Each wall is flat, endless, passes through zero and stands at right angles to its row. A trip goes straight from one point to another. List the walls that it crosses, first one first.

Walls:
(1): [ 31  23 -29]
(2): [15 -9 -1]
(3): [-39  13  25]
(4): [26  2  4]
Trips:
[-18  28  11] to [ 3 11 24] -> 4
[-10 -28  -9] to [-4 45 15] -> 3, 2, 1, 4
[-19  20  -1] to [ 7  3 24] -> 4, 2
[ 12 -17 -16] to [-31  16 -35] -> 4, 2, 3
[-15   6   3] to [-30 -21  13] -> none

Walls:
(1): [-24  -9 -26  20 -27  -8   0  -9 -10  24  -7]
(2): [ 15 -33  29  10  -7   6 -21   6  15  -4 -20]
(3): [ -1 -32 -16  -1 -19  -1  -1   7   9   2  10]
(4): [-29   7  13  -7  36   1  49  15   7 -33  18]
(5): [ 10   5   3  -8  29 -29   5   1   3 -29   3]
Trips:
[-33   2   8  10  -4  -9  -1   4   0 -27  31] to [ -5   8 -12  30  -1   9  -5  25   6  11  10] -> 5, 4
[-26  -8  27   6  -4 -20 -11  12  -6  40  41] to [ -4  24   3  11   7   2 -32  -1  -8   4  15] -> 3, 1
[ -8 -10 -15  -4 -36 -14 -53   0   1  12   5] to [  9  25 -32 -15   1  -7  13  27 -22 -19 -22] -> 2, 5, 3, 4, 1
[-33   4 -36  60   6  -1   1  -1 -14   1  14] to [ 13 -15   0  17  -9 -15  -7 -27  -4   9 -13] -> 4, 2
[-48  16  -1  -2 -18  21 -16   8 -24  11 -20] to [-20   7  38  20  15 -11 -13  18   1   9  25] -> 4, 2, 1, 5
[  7  30   9  11  34 -20  -6 -17  11  15  -4] to [  6 -36   5  -2  -6   2 -25   8 -14   1  20] -> 4, 2, 3, 5, 1
[-34  16   0  -7 -13  -7  23   4 -27  -7   5] to [  9  22   4 -27  16  41  12  -5  -5 -11 -38] -> 1

Walls:
(1): [ 22  15  27  11  23 -26 -42   2  20   5  22 -30 -31  15  33 -16   8  -7
 -39  -3  -9 -16   9  -3]
(2): [  9  -7 -29   6 -20 -43  -2  35  25 -14  14 -11  12  -3  12 -10 -20  -2
  -5  48 -48  58  14 -19]
(3): [-28  29 -15   2  -9  10 -21 -18 -13 -33   6 -43  13 -21  23  22 -11  24
 -20  -1  10   1 -10  22]
Trips:
[ 29 -12  -1  -1  -2 -12 -23  -8 -43  12  18   5  14  -3  24  23  21   2
 -18  -5  25   5  -5 -25] to [ -2 -15  -7 -13 -30   1  18 -37   3  -3 -11 -41  33 -42  23 -11  14  18
 -23  21  -9  11   8 -34] -> 2, 1
[-11  -7  12  14   7 -19 -17  40 -23  44  21 -32  -3 -32   2  39   1  25
   3 -24  -7  20 -20 -33] to [ 12   4   8 -23 -18  18  -7 -27  48  -4   0 -24 -28 -21   1 -26  21  16
  23  47   2  28 -14  16] -> none
[-11   8 -12  49   7  16 -52  10  14  -3  14  -6 -54  -3  13 -15 -23  17
  -9  20  11  11  -2   8] to [ 23  -5   5  53 -20   2 -19  31  40  18  -3   0  -8  30  36  17 -14  34
 -19  -2  -5  47 -13 -41] -> 3
[-24 -22  23  52 -28  -8  34 -29  30  -1 -31   1 -54  22 -19  23  28  14
  23  31  27  -1  13   9] to [ -4  20  -9  44 -18  19 -27 -17  -6   9  -9  43  -3  27  22  20 -15  45
  28 -11  34  13 -18  27] -> 3
[ 51 -19  -4 -16   4 -25 -24 -23  17 -11  12  12  20  15  44   9 -56  -8
 -24  -6 -10 -25  -5  -8] to [-13  -6 -10  26   8  26   9 -16 -15 -21  -1 -11 -19  30  10   0  19   5
  -7  31  38 -11  14 -28] -> 2
